Every row gives one point. Each copy is the shape, with its points in the same order, turned, moved and blurred by noise. Some copies are also mirrored. Which?

Shape:
[[ 0.37 -0.26]
 [-0.50 -0.01]
 [-0.19 -0.21]
 [-0.29  0.05]
 [ 0.66  0.04]
 [-0.74 -0.27]]
Copy 1:
[[ 0.42  0.12]
 [-0.35 -0.45]
 [ 0.00 -0.29]
 [-0.25 -0.19]
 [ 0.30  0.63]
 [-0.20 -0.74]]
Copy 1 is: only turned
Copy 2, 6 rows:
[[ 0.33  0.04]
 [-0.40 -0.51]
 [-0.04 -0.38]
 [-0.30 -0.31]
 [ 0.26  0.43]
 [-0.33 -0.85]]
Copy 2 is: only turned

Shape:
[[-0.55  0.15 -0.40]
 [ 0.09 -0.08  0.61]
 [ 0.76 -0.43  0.09]
 [ 0.16 -0.42  0.27]
 [ 0.24  0.12 -0.04]
 [ 0.00  0.20  0.25]
 [-0.35 -0.54 -0.62]]
Copy 1:
[[-0.30 -0.16 -0.44]
 [ 0.03  0.46  0.42]
 [ 0.57 -0.15  0.72]
 [-0.05  0.02  0.60]
 [ 0.33 -0.05  0.04]
 [ 0.12  0.31  0.17]
 [-0.41 -0.69  0.06]]
Copy 1 is: only turned
Copy 2:
[[-0.57  0.30  0.16]
 [ 0.52  0.11 -0.32]
 [ 0.19 -0.72 -0.60]
 [ 0.10 -0.14 -0.55]
 [-0.02 -0.28  0.08]
 [ 0.15  0.02  0.06]
 [-0.92  0.02 -0.48]]
Copy 2 is: mirrored
Copy 3:
[[-0.48  0.37  0.46]
 [ 0.74  0.01  0.04]
 [ 0.50  0.10 -0.83]
 [ 0.53  0.31 -0.25]
 [ 0.03 -0.08 -0.19]
 [ 0.31 -0.11  0.10]
 [-0.27  0.94 -0.13]]
Copy 3 is: mirrored

Shape, 8 rows:
[[-0.33 -0.05  0.48]
 [-0.44 -0.27 -0.47]
 [-0.10 -0.26 -0.70]
 [-0.11 -0.51  0.35]
 [-0.18  0.15 -0.18]
 [-0.04  0.37  0.25]
 [-0.63 -0.21 -0.59]
 [ 0.36  0.54 -0.16]]
Copy 1 (8 x 3):
[[-0.23 -0.25 -0.23]
 [-0.54  0.55 -0.34]
 [-0.48  0.84 -0.01]
 [-0.50 -0.31  0.05]
 [-0.02  0.31 -0.15]
 [ 0.29 -0.14 -0.05]
 [-0.58  0.57 -0.53]
 [ 0.57  0.40  0.19]]
Copy 1 is: mirrored
Copy 2:
[[-0.47  0.11  0.47]
 [-0.50 -0.07 -0.47]
 [-0.10 -0.16 -0.66]
 [-0.31 -0.48  0.41]
 [-0.17  0.27 -0.13]
 [-0.12  0.43  0.40]
 [-0.64 -0.04 -0.58]
 [ 0.39  0.57  0.04]]
Copy 2 is: only turned
Copy 3:
[[-0.59 -0.28  0.33]
 [-0.36  0.30 -0.49]
 [ 0.03  0.35 -0.57]
 [-0.33  0.22  0.45]
 [-0.24 -0.20 -0.27]
 [-0.20 -0.55 -0.05]
 [-0.53  0.32 -0.65]
 [ 0.25 -0.66 -0.27]]
Copy 3 is: mirrored

Shape (9 x 4):
[[ 0.96  0.09  0.57 -0.25]
 [-0.50 -0.06 -0.17 -0.49]
 [-0.37  0.42 -0.10  0.06]
 [-0.30 -0.73  0.77 -0.20]
 [ 0.12 -0.14  0.03  0.38]
 [-0.39  0.45  0.09  0.35]
 [ 0.54 -0.14  0.25  0.03]
 [ 0.37 -0.34 -0.13 -0.21]
 [-0.45 -0.09 -0.04 -0.17]]
Copy 1:
[[-1.00 -0.61 -0.43  0.15]
 [-0.06  0.11  0.40 -0.62]
 [ 0.35 -0.38  0.16 -0.26]
 [-0.47  0.21 -0.54 -1.09]
 [ 0.02  0.08 -0.44 -0.02]
 [ 0.52 -0.44 -0.11 -0.23]
 [-0.52 -0.11 -0.39  0.14]
 [-0.52  0.23 -0.06  0.04]
 [ 0.07  0.07  0.15 -0.52]]
Copy 1 is: mirrored
Copy 2, 9 rows:
[[ 0.42 -0.79 -0.30  0.26]
 [-0.14  0.49 -0.21 -0.56]
 [-0.31  0.00  0.36 -0.62]
 [-0.70  0.03 -0.84  0.14]
 [-0.39 -0.14  0.29  0.15]
 [-0.58 -0.24  0.42 -0.51]
 [ 0.05 -0.37 -0.12  0.30]
 [ 0.22  0.13 -0.06  0.25]
 [-0.36  0.29 -0.08 -0.39]]
Copy 2 is: only turned
Copy 3:
[[ 0.04  0.93  0.11 -0.77]
 [ 0.09 -0.52 -0.33 -0.07]
 [ 0.17 -0.40  0.39 -0.13]
 [ 0.75  0.55 -0.61  0.24]
 [-0.01  0.25  0.40  0.17]
 [ 0.44 -0.36  0.67 -0.04]
 [-0.07  0.62  0.17 -0.22]
 [-0.37  0.34 -0.08 -0.07]
 [ 0.21 -0.25 -0.08  0.07]]
Copy 3 is: only turned

Shape (12 x 6):
[[-0.18  0.36  0.00 -0.49 -0.15 -0.13]
 [ 0.42 -0.45 -0.27  0.09  0.79 -0.22]
 [ 0.65 -0.08 -0.21 -0.22  0.11 -0.32]
 [ 0.01 -0.52 -0.24 -0.23 -0.02  0.57]
 [ 0.15 -0.07 -0.06  0.01 -0.59 -0.13]
 [ 0.36  0.04 -0.31 -0.76  0.34 -0.53]
 [ 0.51  0.05  0.65  0.45 -0.50  0.27]
 [ 0.35  0.94  0.26  0.01  0.38  0.11]
 [ 0.19 -0.38 -0.11 -0.38  0.40 -0.24]
 [-0.06 -0.05  0.04  0.48  0.59  0.00]
 [ 0.18 -0.74 -0.32  0.02 -0.50 -0.12]
 [-0.08 -0.05 -0.48  0.20 -0.91 -0.33]]
Copy 1 (12 x 6):
[[ 0.09 -0.07  0.19  0.26 -0.27  0.28]
 [ 0.76 -0.04 -0.51 -0.43  0.34 -0.23]
 [ 0.24 -0.10 -0.25 -0.43  0.27  0.38]
 [ 0.33  0.54  0.22  0.06  0.53 -0.21]
 [-0.23 -0.20  0.36 -0.16  0.34  0.00]
 [ 0.37 -0.23 -0.49  0.06  0.09  0.60]
 [-0.67  0.32  0.41 -0.76 -0.09 -0.21]
 [ 0.21  0.28  0.14 -0.44 -0.88  0.26]
 [ 0.38  0.01 -0.51 -0.04  0.29 -0.03]
 [ 0.57  0.00 -0.08 -0.51 -0.13 -0.57]
 [-0.11 -0.13  0.22 -0.11  0.98 -0.10]
 [-0.18 -0.58  0.84 -0.08  0.50  0.02]]
Copy 1 is: only turned
Copy 2:
[[-0.11 -0.09  0.17 -0.41  0.32  0.33]
 [ 0.34  0.51  0.60 -0.03 -0.53 -0.47]
 [ 0.15 -0.17  0.26 -0.40 -0.43 -0.32]
 [-0.08  0.41  0.05  0.11 -0.63  0.55]
 [-0.37 -0.24 -0.24 -0.04 -0.15 -0.01]
 [ 0.06 -0.11  0.73 -0.78 -0.22 -0.11]
 [ 0.26 -0.01 -0.99  0.10 -0.13 -0.15]
 [ 0.95 -0.19  0.05 -0.21  0.45  0.07]
 [ 0.00  0.42  0.44 -0.40 -0.34 -0.12]
 [ 0.40  0.54  0.25  0.36  0.09 -0.24]
 [-0.64  0.09 -0.06  0.11 -0.66 -0.10]
 [-0.78 -0.54 -0.10  0.32 -0.07 -0.02]]
Copy 2 is: only turned
Copy 3:
[[-0.54 -0.11 -0.20 -0.29  0.41 -0.37]
 [-0.08 -0.50  0.99 -0.35 -0.36 -0.14]
 [-0.02 -0.42  0.54 -0.73  0.26  0.06]
 [ 0.32 -0.20  0.22  0.25  0.25 -0.15]
 [ 0.12  0.15 -0.25 -0.57  0.17  0.00]
 [-0.48 -0.83  0.35 -0.64  0.36 -0.43]
 [ 0.12  0.89  0.31 -0.53  0.25  0.28]
 [-1.09  0.24  0.44 -0.38  0.41  0.31]
 [-0.07 -0.44  0.61 -0.32  0.07 -0.45]
 [-0.40  0.11  0.66 -0.04 -0.55  0.06]
 [ 0.60 -0.20 -0.10 -0.41 -0.06 -0.19]
 [ 0.20 -0.05 -0.82 -0.62 -0.06  0.10]]
Copy 3 is: mirrored

Shape (10 x 6):
[[-0.24  0.30 -0.28 -0.42  0.30  0.36]
 [-0.09  0.14 -0.50 -0.54  0.23 -0.12]
 [-0.27  0.30 -0.32 -0.08  0.70  0.73]
 [ 0.15  0.11 -0.13 -0.16 -0.26 -0.34]
 [ 0.97 -0.73  0.23  0.30  0.55  0.14]
 [ 0.08 -0.30  0.69  0.08  0.17 -0.28]
 [-0.35  0.16 -0.50  0.02  0.50  0.01]
 [ 0.69 -0.40  0.08  0.55  0.35  0.30]
 [ 0.19  0.47 -0.29 -0.34 -0.25 -0.42]
 [-0.12 -0.09 -0.33 -0.33 -0.49 -0.22]]
Copy 1, 10 rows:
[[ 0.32  0.11 -0.18 -0.32  0.62  0.30]
 [ 0.08  0.08 -0.70 -0.27  0.38  0.32]
 [ 0.29  0.17  0.12 -0.68  0.88 -0.03]
 [ 0.14 -0.17 -0.50  0.23 -0.01  0.03]
 [-0.32 -0.88  0.05 -0.68 -0.44 -0.53]
 [ 0.60 -0.14 -0.21 -0.28 -0.64 -0.28]
 [ 0.18  0.32 -0.52 -0.48  0.62 -0.17]
 [-0.21 -0.53  0.16 -0.46 -0.13 -0.76]
 [ 0.20 -0.18 -0.77  0.44  0.29  0.12]
 [-0.10  0.27 -0.54  0.31 -0.07  0.27]]
Copy 1 is: only turned
Copy 2 (10 x 6):
[[ 0.25 -0.14  0.24 -0.34 -0.23 -0.20]
 [ 0.11 -0.21 -0.18 -0.69 -0.23 -0.07]
 [ 0.33 -0.29  0.66 -0.24  0.19 -0.22]
 [-0.25  0.23 -0.45 -0.39 -0.20  0.26]
 [ 0.52  0.72 -0.17 -0.37  1.06  0.64]
 [ 0.35  0.29 -0.39  0.17  0.08  0.86]
 [-0.04 -0.54  0.07 -0.38  0.12  0.04]
 [ 0.14  0.53  0.04 -0.17  0.97  0.46]
 [-0.43  0.20 -0.28 -0.64 -0.48  0.23]
 [-0.22  0.11 -0.68 -0.27 -0.28 -0.12]]
Copy 2 is: mirrored
Copy 3, 10 rows:
[[-0.38  0.09 -0.42  0.04 -0.41 -0.19]
 [-0.18 -0.01 -0.01  0.19 -0.74 -0.17]
 [-0.39  0.22 -0.65 -0.37 -0.25 -0.58]
 [ 0.05 -0.18  0.33  0.20 -0.22  0.23]
 [-0.19  0.57  0.99 -0.94  0.10 -0.22]
 [-0.13  0.47  0.64  0.22  0.45 -0.11]
 [ 0.14  0.06 -0.25  0.01 -0.41 -0.55]
 [ 0.03  0.31  0.54 -0.92  0.24 -0.17]
 [-0.10 -0.53  0.24  0.31 -0.40  0.18]
 [ 0.19  0.03  0.10  0.30 -0.45  0.48]]
Copy 3 is: mirrored
Copy 4:
[[-0.69 -0.20 -0.16  0.16  0.11 -0.11]
 [-0.48 -0.31 -0.15  0.34 -0.33  0.06]
 [-0.81 -0.10 -0.22  0.34  0.63  0.01]
 [ 0.12 -0.24 -0.04 -0.08 -0.48 -0.07]
 [ 0.55  0.90 -0.73  0.46  0.14 -0.19]
 [ 0.14  0.73 -0.02 -0.16 -0.29  0.22]
 [-0.46 -0.28  0.04  0.49  0.17  0.27]
 [ 0.50  0.45 -0.46  0.28  0.47 -0.19]
 [-0.06 -0.54 -0.28 -0.13 -0.64  0.08]
 [-0.02 -0.38  0.28  0.05 -0.57 -0.26]]
Copy 4 is: only turned

Shape:
[[ 0.05 -0.16 -0.41  0.03  0.17 -0.35 -0.70 -0.25]
 [ 0.20 -0.04 -0.25  0.07 -0.56 -0.31  0.40  0.60]
 [-0.02  0.12  0.01 -0.30  0.36  0.41 -0.46  0.01]
 [-0.33 -0.36  0.25  0.32  0.36  0.53 -0.60 -0.49]
 [-0.01 -0.18  0.13  0.30  0.66  0.25 -0.32 -0.52]
 [-0.07  0.47 -0.23 -0.04 -0.22 -0.58  0.39  0.05]
 [ 0.10  0.28 -0.07 -0.34 -0.77 -0.39  0.21 -0.07]
 [ 0.08 -0.53  0.45 -0.19  0.51 -0.18 -0.61 -0.40]
 [ 0.46  0.14  0.81  0.24  0.74  0.28 -0.71 -0.01]
 [ 0.82  0.31 -0.18 -0.04 -0.50 -0.13  0.27  0.00]
 [ 0.44 -0.11 -0.32 -0.52  0.00 -0.44  0.38  0.00]]
Copy 1 (11 x 8):
[[ 0.24  0.31  0.49  0.46  0.34  0.40  0.01  0.34]
 [ 0.60  0.05  0.23 -0.43  0.07 -0.39  0.44 -0.50]
 [-0.40 -0.05  0.21  0.04  0.14  0.55 -0.25 -0.01]
 [-0.68 -0.20  0.04  0.86  0.51  0.10  0.02  0.32]
 [-0.59  0.16  0.11  0.73  0.01  0.11  0.04  0.45]
 [ 0.50  0.27  0.26 -0.45 -0.06 -0.44 -0.08  0.27]
 [ 0.74  0.06 -0.28 -0.52  0.22 -0.23 -0.11  0.12]
 [-0.51  0.65 -0.07  0.51  0.62  0.37  0.15  0.35]
 [-0.95  0.08  0.04  0.09  0.13  0.63  0.65  0.60]
 [ 0.67  0.05 -0.28 -0.28 -0.35  0.10  0.41  0.08]
 [ 0.50  0.73 -0.11 -0.18 -0.15 -0.04 -0.06 -0.28]]
Copy 1 is: mirrored
Copy 2, 11 rows:
[[-0.22 -0.40  0.45  0.04  0.35  0.16 -0.46  0.43]
 [ 0.09  0.55  0.07 -0.24 -0.47  0.13  0.42  0.23]
 [-0.06 -0.21 -0.06  0.22  0.94  0.20  0.06  0.15]
 [-0.75 -0.50 -0.32  0.18  0.84 -0.36 -0.39  0.06]
 [-0.57 -0.76 -0.11  0.40  0.54 -0.16 -0.17 -0.07]
 [ 0.22  0.28  0.24 -0.02 -0.28  0.33 -0.09 -0.35]
 [-0.11  0.54 -0.08 -0.17 -0.22  0.76 -0.21  0.00]
 [-0.40 -1.00 -0.25 -0.21  0.58  0.25 -0.21  0.24]
 [-0.74 -0.82  0.13 -0.07  1.01  0.17  0.55 -0.22]
 [-0.39  0.36  0.17  0.26 -0.30  0.78  0.43  0.07]
 [ 0.28 -0.15 -0.11  0.12 -0.34  0.69  0.18  0.25]]
Copy 2 is: only turned
Copy 3, 11 rows:
[[-0.32 -0.03  0.26 -0.62  0.08  0.10  0.03  0.32]
 [ 0.38  0.20 -0.16 -0.06 -0.70  0.03 -0.51 -0.47]
 [-0.08  0.14  0.15  0.09  0.35 -0.48 -0.09  0.52]
 [ 0.06  0.09  0.95 -0.02  0.54 -0.11  0.18  0.43]
 [-0.18 -0.35  0.42  0.18  0.43  0.14  0.16  0.44]
 [ 0.31 -0.42 -0.34 -0.25 -0.32 -0.18 -0.07 -0.43]
 [-0.06 -0.05 -0.11 -0.36 -0.19 -0.29 -0.54 -0.85]
 [-0.34 -0.13  0.38 -0.20  0.67  0.24 -0.48  0.51]
 [ 0.12 -0.59  0.61  0.01  0.32 -0.41 -0.73  1.08]
 [-0.23 -0.38  0.16 -0.08 -0.72 -0.50 -0.55 -0.36]
 [-0.49 -0.08 -0.37  0.05 -0.31  0.05 -0.48 -0.24]]
Copy 3 is: only turned
Copy 4:
[[ 0.26 -0.08  0.27 -0.41 -0.35 -0.67 -0.47  0.26]
 [-0.71  0.09  0.18 -0.21  0.12  0.34 -0.72  0.37]
 [ 0.18 -0.16 -0.06 -0.18  0.25 -0.44  0.10 -0.24]
 [ 0.24 -0.22 -0.58 -0.52 -0.46 -0.63  0.04 -0.59]
 [ 0.24 -0.63 -0.23 -0.26 -0.52 -0.46  0.00 -0.39]
 [-0.01 -0.01  0.26 -0.29 -0.21  0.58 -0.41  0.57]
 [-0.28  0.49  0.46 -0.19 -0.21  0.45 -0.36  0.25]
 [-0.12 -0.25  0.13 -0.36 -0.64 -0.82  0.37 -0.15]
 [-0.04 -0.85  0.26 -0.69  0.07 -0.57  0.40 -0.63]
 [-0.29 -0.01  0.75 -0.03 -0.03  0.45 -0.68 -0.16]
 [-0.28 -0.04  0.52  0.42 -0.21  0.09 -0.31  0.40]]
Copy 4 is: mirrored

Shape:
[[-0.31  0.17  0.22 -0.77 -0.31  0.12  0.07  0.19 -0.24]
 [-0.03 -0.51 -0.02 -0.59 -0.58 -0.38 -0.08 -0.11 -0.08]
 [ 0.03 -0.01 -0.69  0.06  0.05  0.47  0.40 -0.95  0.65]
 [ 0.48  0.41  0.35  0.52  0.31 -0.13 -0.38  0.18  0.10]
 [ 0.51 -0.04  0.09  0.03  0.80 -0.14 -0.26  0.21 -0.31]
 [ 0.21 -0.36 -0.38 -0.27 -0.74 -0.11 -0.38 -0.34 -0.41]
 [-0.78  0.05 -0.03 -0.68 -0.45 -0.60 -0.48  0.11 -0.27]
 [-0.15  0.01  0.24  0.39  0.62  0.14  0.07  0.27 -0.41]
 [ 0.33  0.16  0.13  0.11  0.45 -0.34 -0.03  0.09  0.01]
 [-0.60 -0.73  0.17 -0.38 -0.05  0.36 -0.01  0.03  0.21]
 [ 0.04 -0.11 -0.08 -0.57 -0.34 -0.05 -0.66 -0.59 -0.08]
 [ 0.34  0.27  0.48  0.44  0.62 -0.12  0.21 -0.50 -0.13]]
Copy 1 (12 x 9):
[[ 0.08 -0.16  0.25 -0.38  0.03  0.83  0.41 -0.07 -0.40]
 [ 0.39 -0.49  0.05 -0.28  0.10  0.38  0.65 -0.21  0.46]
 [ 0.37  0.98 -0.16 -0.48 -0.03 -0.32 -0.29 -0.43  0.41]
 [ 0.01  0.22 -0.16  0.84 -0.07 -0.38  0.47  0.13 -0.56]
 [ 0.16 -0.29 -0.50  0.38  0.41 -0.47  0.23  0.00 -0.72]
 [ 0.75 -0.01  0.00  0.08  0.49  0.38  0.70  0.00  0.54]
 [ 0.60 -0.52  0.39 -0.58 -0.21  0.45  0.75  0.46 -0.18]
 [ 0.12 -0.24 -0.28  0.50  0.01 -0.07 -0.46  0.33 -0.74]
 [-0.08 -0.10 -0.45  0.17 -0.15 -0.38  0.39  0.07 -0.53]
 [ 0.33 -0.42  0.65 -0.25  0.05  0.17 -0.30 -0.34  0.02]
 [ 1.02  0.08  0.13 -0.23  0.20  0.14  0.72 -0.34 -0.05]
 [ 0.27  0.29 -0.88  0.52 -0.30 -0.21 -0.12 -0.19 -0.62]]
Copy 1 is: only turned
Copy 2 (12 x 9):
[[-0.32 -0.21 -0.27  0.21  0.63 -0.10 -0.45 -0.10  0.39]
 [ 0.58  0.23 -0.07  0.18  0.30 -0.05 -0.45 -0.06  0.33]
 [ 0.07  0.10  0.36  0.30 -0.06 -1.59 -0.26  0.49 -0.14]
 [-0.55  0.01  0.27 -0.04 -0.37  0.06  0.30  0.03 -0.64]
 [-0.10 -0.61  0.27 -0.11 -0.34 -0.06  0.34 -0.43 -0.31]
 [ 0.72  0.10 -0.23  0.39  0.15 -0.14  0.09  0.41  0.35]
 [-0.02  0.10 -0.56  0.63 -0.06  0.24 -0.72 -0.20  0.62]
 [-0.55 -0.20 -0.18 -0.40 -0.32 -0.39  0.29 -0.47 -0.04]
 [-0.21 -0.14  0.20  0.06 -0.24 -0.19  0.06 -0.41 -0.49]
 [-0.05  0.02  0.12 -0.46  0.04 -0.49 -0.59 -0.03  0.81]
 [ 0.28 -0.07  0.25  0.70  0.04 -0.13 -0.09  0.28  0.53]
 [-0.51  0.20  0.42  0.13 -0.20 -0.60  0.60 -0.53 -0.39]]
Copy 2 is: only turned

Shape:
[[ 0.00 -0.73  0.18  0.36 -0.47 -0.17  0.17 -0.02 -0.10]
 [ 0.11  0.47  0.37 -0.01  0.30  0.64 -0.29  0.18 -0.15]
 [-0.34  0.05 -0.11 -0.20 -0.25 -0.42  0.17 -0.18  0.08]
 [-0.46  0.06  1.26  0.02 -0.03  0.09  0.48 -0.05  0.07]
 [ 0.21  0.34  0.15 -0.43 -0.22  0.04  0.39 -0.04  0.31]
 [-0.26  0.41  0.05  0.93  0.29 -0.07 -0.36  0.39 -0.31]
 [-0.03  0.78 -0.07  0.59 -0.18 -0.30 -0.53  0.66  0.15]
 [-0.01 -0.09  0.07 -0.36  0.21  0.16 -0.55  0.30 -0.55]
 [-0.50 -0.43 -0.35  0.52  0.15 -0.39  0.03  0.87  0.81]
 [-0.30  0.20  0.62  0.58  0.32  0.04 -0.61 -0.02  0.10]
 [ 0.47  0.14  0.06  0.15  0.05  0.03 -0.22 -0.14 -0.64]
 [-0.05 -0.38  0.80 -0.34  0.56 -0.16 -0.07  0.02 -0.14]]
Copy 1 (12 x 9):
[[ 0.20  0.59  0.51  0.21 -0.11  0.12 -0.39  0.28  0.10]
 [-0.53 -0.39  0.02  0.16  0.57 -0.03  0.32 -0.21 -0.29]
 [ 0.19 -0.28 -0.14  0.16 -0.36  0.24 -0.37  0.30  0.28]
 [ 0.72 -0.31  0.34  0.75  0.62  0.53  0.06  0.08 -0.07]
 [ 0.15 -0.44 -0.17  0.36  0.06 -0.29  0.25  0.43  0.23]
 [-0.40  0.23 -0.09 -0.13  0.28  0.46 -0.01 -0.93  0.39]
 [-0.62  0.02 -0.32  0.21  0.07  0.48  0.23 -0.47  0.85]
 [-0.71 -0.18  0.10 -0.12 -0.06  0.45  0.09  0.13 -0.47]
 [-0.09  0.23  0.29 -0.67  0.22  0.61 -0.17  0.39  1.20]
 [-0.27  0.20 -0.21  0.20  0.80  0.59 -0.24 -0.36 -0.02]
 [-0.32  0.27 -0.24  0.17 -0.19 -0.16  0.09 -0.26 -0.50]
 [ 0.25  0.03  0.02  0.01  0.43  0.65  0.25  0.41 -0.65]]
Copy 1 is: only turned
Copy 2, 12 rows:
[[-0.32  0.11  0.79 -0.28  0.35  0.11  0.28 -0.06  0.61]
 [ 0.39 -0.23 -0.52 -0.07  0.29  0.12  0.25  0.19 -0.07]
 [-0.35  0.62  0.30  0.15 -0.08  0.44  0.12 -0.16  0.15]
 [-0.24  0.55 -0.56 -0.45  0.87  0.66  0.59  0.12  0.43]
 [-0.15  0.39 -0.25 -0.45 -0.13  0.41  0.08 -0.37 -0.07]
 [ 0.51  0.33  0.31  0.28  0.57 -0.02 -0.16  0.92  0.02]
 [ 0.30  0.74  0.26 -0.12  0.16 -0.25 -0.07  0.94 -0.47]
 [-0.18 -0.38  0.14  0.51  0.20  0.13  0.36  0.10 -0.48]
 [-0.36  0.87  0.65 -0.14  0.96 -0.65 -0.39  0.03 -0.13]
 [ 0.58  0.36 -0.09  0.23  0.66 -0.14  0.57  0.56  0.10]
 [ 0.41 -0.28  0.36  0.05 -0.17  0.44  0.19  0.22  0.01]
 [ 0.01  0.07 -0.07  0.07  0.95  0.59  0.57 -0.30 -0.08]]
Copy 2 is: mirrored
